Each wall is flat, endless, passes through zero and stands at right angles to its row. A trip goes straight from one point to another. List the walls that it crosses, first one first.
In the rows, 128 means zero.

Walls:
(1): [ 89 125 120]
(2): [142 174 141]
(3): [146 100 139]
(4): [185 209 162]
Trips:
[189 142  55] to [ 85 115  57] => 2, 4, 1
[ 82 139 154] to [125 165  89] => 4
[165 105 128] to [ 61 188  62] => 4, 3, 1, 2
[ 81 154 162] to [119 203 118] => none
[155 100 122] to [ 77  75 149] => 1
[ 43 116 151] to [111  91 137] => 3

Walls:
(1): [109 116 109 131 157 124 117 150 137]
(2): [138 152  66 131  76 183  60 121 127]
(3): [127 191 155 112  84 150  91 178 126]
(4): [166 170  66 116 125 125  93 100 174]
(5): [ 83 125 126 108 114  60 187  92 131]
(6): [125 156 153 161 139 127 149 172 125]
(7): [151 194 189  95 175 180 181 112 105]
(8): [ 91  87 144 113 131 123 201 148 123]
(9): [ 98 128 157  89 106 116 147 118 121]
Trips:
[167 162 107 130 122  93 138 107 110] to [175 121 112 164 132 142 150 130 108] => 6, 5
[148  88 152 147 109  72 150 129  93] to [103 117 151  86 140  73 102  61 105] => 6, 8

Walls:
(1): [106  67 128  96 140  88 145 116 185 127 144 119 152 158]
(2): [136 127 101 118 138 110 143 171 121  60 106 214 155 150]
(3): [ 99 194 150 130 130  85 105 115 136 121 104 116 112  93]
(4): [139 114 185  64 132 135 123  82 118 141 109 156 204  69]
(5): [158 135 119  77 168 111  97  46 127 183 208 109 137 128]
(6): [101 118 132 139 124 138 119  95 120  78  96 139 146 195]
(7): [ 91 145 162 108 194  92 187 104 160 101 117 163 148  49]
Trips:
[150 114 151 107  99  49 127  71 133  89 160  71 183 131] to [117 169 116 164  89 163 112 151  89 155 132 162  36 185] => 7, 4, 1, 5, 3
[141 112  94 151 179 115 141  74 204 199 160 169 121 107] to [140 129 103 120 213 189 229  79 198 159 141 168  70  67] => none
[120  99 138 118 136 182 121 103 140  68  91  53  95 175] to [166 176  86 120 121 130 119  33 143 179 231 165 175 101] => 5, 4, 6, 7, 1
[ 45 200  93 102 117 177  87 117 145  65 100 122 116  73] to [ 58 128 113 170  99 123 161 150 151 174 138 121  41 148] => 4, 2, 6, 7, 1
[142  84 116  74  95 124 105  59  93  51 178  85  71 183] to [114  81  72 121 159 101 105 133 159 239 166  91  59 127] => 6
[169 126 205  39  81 115 223 199 138 106  87 138 157 179] to [142 211 110  69  95 118 176 151  33 173  97 161 182  98] => 6, 1, 3

Walls:
(1): [187 147 107 178 129 146 193  73  97 122  52 138 124 153 153 155  88  51
 162 110 106 156 126 195  74 116 117 109 149 194 110 152]
(2): [121 164 149  63 200  65 117 131 182 175 126 163  89 183 114 138 114 111
 129 118 154 150 100 131 165  80 176 118 144 134 174 110]
(3): [ 82 108 153 143 136  98 116 230 152 118  80 128  60 147 184 132 169 133
  78 142  94 142 162 159 125 148 180  87  96  99 150 135]
(4): [ 83 134  85 168  92 160  81 141  47 122 166 148 163 119 166  66 210 139
 148 198 119 128 134  77 131  89 193 123  75 130  89 128]
(5): [141 121  86 147 144 136 139 106 124 133  93 190 139  42 111 105 114 115
 159  78 121 130 130 152  61 137 151 136 104 147  82 122]
(6): [113 156 144 157 145 160 101 190  92 117  86 113 191 106  36 132  57 150
 195 179 106 161 159 193  60 132 188  47 108 108 167 107]
(7): [138 135 120 167 146 131  21 157 144  67 121  79 149 179 176  91 116 101
  70 104 119 158 121 123  93 157 132 164 134 221 125 113]
(8): [ 85 116 190 101  68  85  86  77 135 119 122  46 115 137 109 166 163 170
 166 119 137 142 176  95 134 173 135 163  93 108 123 144]
(9): [112 211 151  59 131 152 182  93 168 115 118 159  87  84 131 133  86  99
 138 115 137 144 183 110  94 147 143 153 194 108  96 159]
(10): [143 129 178  28  82 143 165 127 185 107  91 163  80 143 130 148 104 118
 115 170  77 108 158 197 112 121 119 127 162  69 160 174]
(11): [172 107 107 121 203  93  38 156 100 221 167 152 143  71  91 146 137 103
  91  96  71  27 128  75 162 162  99 134  92 188 169 146]
Trips:
[170 169  86 115  94  84 106 154 122 154 147  83  45 199 141 166  88 141
 197 155 119  88 135 108 149 134 176 158 119 101  93  74] to [ 95 105 183  73 100 132 122 169 134 132  79 172  81 160 130  81  57 207
  80 156 153 135 126 123 117 175 163  94  82 150 155 117] => 6, 4, 9, 7
[101 175 111 104 117  70 127  62 153 143 148 151 145 153 153 159 198 155
 180 133  77 148  52 110 208 117 116 137 161 166 112 128] to [ 92 109 103 134 144 113 114 103 106 194 104  88 156 178  85 130  75 128
  72 110  55  70 157 185 107  73 147 140 158  82 148  42] => 4, 10, 8, 6, 1, 3
